Rows are points. Any point is a mix of the corners, with weights that add up to 1. It lies inside the corners' shape when no weight is negative. Is each point inside? If not, which corners have a negative weight?

Corners:
(1): [-14  47  57]
(2): [ 17  51 -30]
(3): [-13 -19  16]
(4): [-35 -14 -60]
Points:
[ 4 29 33] -> outside (4)
[-13  -7 -30] -> outside (1)
[-24  23 -30] -> outside (3)
[-13   9  28] -> inside
[-20  25 -47] -> outside (3)
[  4  34 -32] -> inside
[-12 -14  13] -> inside
[-12  -4  15] -> inside
[ 9 35 34] -> outside (4)

Corners:
(1): [ -5  24  16 -31 -11  -3 -11 -19  13]
(2): [ 14 -10  -5  17  27  -1  31   1  26]
(3): [  3  -3 -29  25  -2 -38  -7 -21  -5]
(4): [-12  21 -22 -49  22  17   6 -40  -8]
(5): [  0  23 -34 -24 -28  24 -13  -4  13]
(6): [  6 -12   5 -11  56  20  -7  12  17]
(7): [ 34  10  15   6  30   2  19  -3 -15]
(8): [-58  15  24  -3  -6  -4  -6   3   3]
(9): [ -5 -22  20   3 -20 -14  12  18  15]
(10): [ -4   2  32  -9  -3  60 -12   2  16]
Points:
[-14  24  -1 -35  26  15   1 -21   0] -> outside (3, 9, 10)
[-11  11  10  -9  -9  10 -14   4   5] -> outside (2, 4)
[ 19  -1 -11  -8  22  -3  10  -8   6] -> outside (8, 10)
[-18   9  45 -17   1  29 -12  26   8] -> outside (2, 3, 4)
[ -6  11 -11 -30  21  14   4 -22   1] -> inside
[16 -4  5  3  3  9  6  5 19] -> outside (4, 8)
[-13  -2  16  -7  20  19   9  10  12] -> outside (1, 3)
